Each row of a before or after table is a point. One or more steps were done to the points. Then noise was added and the rows were shuffled. The steps act on columns, c1 being the first. Name the steps. A step turns or swaps two columns, mirrors them in a line or flattens them onto one, adds a multiple of one to another, or multiplies or shifts one. Angles are multiples of 10 degrees, from the lower column toward the higher: turns from -170 to 170, lines from 10 to 170 but not 90. Use the fewest steps. Two steps may share a column if one is a turn and the other turns, adds or multiplies; they go together, in the order done. Otherwise the lowest column goes first.
In the rows, zero is written as 128.

Before, 11 rows:
[[118  92]
 [119 110]
 [112  91]
 [164 144]
 [191 144]
 [121 106]
 [124  94]
 [178 167]
 [157 154]
 [115 123]
 [ 91  97]]
After, 11 rows:
[[107  99]
 [100  98]
 [188 148]
 [ 83 108]
 [116 115]
 [113 127]
 [112 100]
 [167 130]
 [114 110]
 [165 144]
 [192 123]]
Steps: turn c1 and c2 by -20 degrees

Before:
[[165 128 131 152 114 132 150 112]
 [137 147 135  81 148 121  58 130]
 [165 144 138 155 144 119 155 105]
 [128 138 120 128 138 131 125 139]
 [114 142 130 152  99 143 156 111]
 [152 141 126 128 148 123 161 123]
 [145 134 166 141 137 101 159 149]
 [ 88 130 117 124 114 105 129 110]
 [146 130 122 136 135 112 105 139]
 [156 153 125 127 115 109 140 135]
 [163 100 118 149  74 165 142 109]
 [152 109 120  94 112 109 157 136]]
After:
[[ 86 142 136 151  99 143 156 122]
 [179 134 149 140 137 101 159 117]
 [154 148 132  81 148 122  59 125]
 [239 144 145 154 145 119 155 118]
 [  8 130 128 124 114 105 128 128]
 [182 129 119 137 135 112 105 133]
 [239 127 138 152 114 131 151 123]
 [200 109 119  95 112 109 157 133]
 [234 101 128 149  74 165 143 127]
 [199 141 128 129 148 123 161 127]
 [128 139 117 128 138 132 125 133]
 [212 153 124 127 115 109 141 131]]
Steps: multiply c1 by 3; flatten c3 and c8 onto the line at 150 degrees

Before, 13 rows:
[[123  88  80 128  99 146 132 107 166  99 120 141]
 [ 95 136 149 137 122 132 115 108 192 173 131  63]
 [145 112 161 146 177  66  67 131 161 131 149  62]
 [154  86  82 102 108 157  93 154 144 142  82 141]
 [102 170 107 156 164  66  73  97 151 108 116  91]
 [117 162  90 110 195 136 161 130 127 127 134 147]
 [ 94 129 154  94 102 119  90  99 143 170 143  93]
 [147 139 163  93 134  90  89 153 191 148 122 127]
 [131 118 100 127 133  75 168 101 113 144 113 110]
 [125 148 105 157 120  92 150 149 126 142 150 138]
 [116 142 143 130 187 114 142 154 105 109  95 131]
 [164 165 135 113 130 140 118 147 118 115 108 104]
 [138 103 113 160 167 147 152  77 118 142 104 149]]
After (13 x 12):
[[133 120 102 126 194 100 168 103  91 138 147 110]
 [162 165 137 113 114 126 117 150 126 151 127 105]
 [139 103 114 162 204 131 155  79 133 147 147 150]
 [115 163  89 109 245 131 161 131 132 125 124 152]
 [147 139 164  92  74 144  89 154 150 124 147 128]
 [147 108 158 146  90 115  64 131 116 107 121  60]
 [ 96 135 149 139 103 163 117 111 168 110 172  68]
 [118 148 142 131 213 113 141 157 112 163 120 132]
 [ 89 133 156  95  44 132  86  99 131  97 163  93]
 [ 99 172 108 156  85 113  70  95 112 143 113  92]
 [125  87  80 129 110 154 131 103 159 145 105 140]
 [128 145 102 154 154 112 150 151 109 106 134 136]
 [157  86  81 106  58 146  93 153 151 167 157 145]]
Steps: add 1.5 times c7 to c5; flatten c6 and c9 onto the line at 50 degrees; turn c10 and c11 by 110 degrees
